Every row gives one point. The points of each table are mixes of a few directions, plus a little noise. Count the directions of each table, and those that both share. Where both have some left over, give the other angles between the two spaces (their principal angles), to ten degrees, smallest first.

First (4 x 2)
[[  6  56]
 [  0  -8]
 [ -1   3]
 [ -4 -53]]
Second (6 x 2)
[[ 11 -24]
 [ -8  16]
 [-10  21]
 [ 17 -38]
 [-27  60]
 [ 16 -36]]
Directions: first 1, second 1, shared 0; angles 30

First (8 x 4)
[[ 40  32  19   0]
 [-14 -10  -6   0]
 [ 53  42  25   1]
 [-19 -15  -9  -1]
 [-22 -17 -10   0]
 [-12  -9  -5   0]
 [  5   4   2   0]
 [-29 -24 -15   0]]
Second (8 x 4)
[[ -3   2 -28  15]
 [  0   0  -1   1]
 [  5  -4  50 -26]
 [  7  -4  60 -31]
 [ -3   2 -30  15]
 [ -1   1  -8   4]
 [ -1   1  -7   4]
 [ -4   3 -36  19]]
Directions: first 1, second 1, shared 0; angles 70

First (9 x 8)
[[ 22  -8   9 -26 -27 -32 -60  12]
 [  3   7 -11  -1  23  12  50 -15]
 [ 37  11  10   3  13 -14  19 -29]
 [  5  -6 -29 -44   9  -7  29   5]
 [ 24  29  37  30  -7  30  -8 -19]
 [-34 -12  -7  16   0   5  -4  14]
 [-29 -20  -6   7  -8 -14 -26  19]
 [ -5  -6  -6  15  17  -8  24 -10]
 [-23   3   5   1 -19  27 -26  22]]
Second (10 x 8)
[[-18   7 -16 -21  32  -7  -1 -35]
 [ 26 -10  23  31 -47  11   2  51]
 [-19   7 -17 -22  33  -7  -1 -36]
 [ 28 -10  26  34 -50  11   2  55]
 [-23   8 -21 -28  41  -9  -2 -46]
 [  2  -1   2   3  -4   1   0   5]
 [ -6   3  -5  -8  11  -3  -1 -12]
 [  4  -1   3   4  -7   2   0   7]
 [-14   6 -12 -17  25  -6  -1 -27]
 [ 20  -7  17  23 -34   8   1  38]]
Directions: first 4, second 1, shared 0; angles 60

First (10 x 12)
[[-20  49   2   5  -1 -21 -32 -31  36 -27  -7  -7]
 [ 14 -34  -1  -3   1  15  22  21 -25  18   5   5]
 [ -5  12   0   1   0  -5  -7  -7   9  -6  -1  -2]
 [ 25 -60  -2  -5   1  26  39  38 -43  33   8   9]
 [  7 -16  -1  -2   0   7  11  10 -12   9   2   3]
 [-15  37   1   3  -1 -16 -24 -23  26 -20  -5  -6]
 [-13  32   1   3  -1 -14 -21 -20  23 -17  -4  -5]
 [-16  38   1   4  -1 -16 -25 -24  28 -21  -5  -6]
 [ 14 -33  -1  -3   1  15  21  21 -24  18   5   5]
 [ 10 -24  -1  -2   1  10  16  15 -18  13   3   4]]
Second (8 x 12)
[[-16  32   0   9  -9  -4 -19 -15  29 -14  -4 -10]
 [ 17 -25   2 -17  19 -13  11   3 -31   5   3  14]
 [ 21 -26   4 -23  27 -23   9  -2 -38   1   3  18]
 [ 25 -60  -2  -6   2  25  38  37 -44  32   8  10]
 [ -5   6  -1   6  -7   6  -2   0   9   0  -1  -5]
 [-16  15  -4  20 -24  25  -3   7  29   3  -1 -15]
 [ -6  11   0   4  -4   1  -6  -4  11  -4  -1  -4]
 [-20  46   1   6  -4 -16 -28 -27  35 -23  -6  -9]]
Directions: first 1, second 2, shared 1
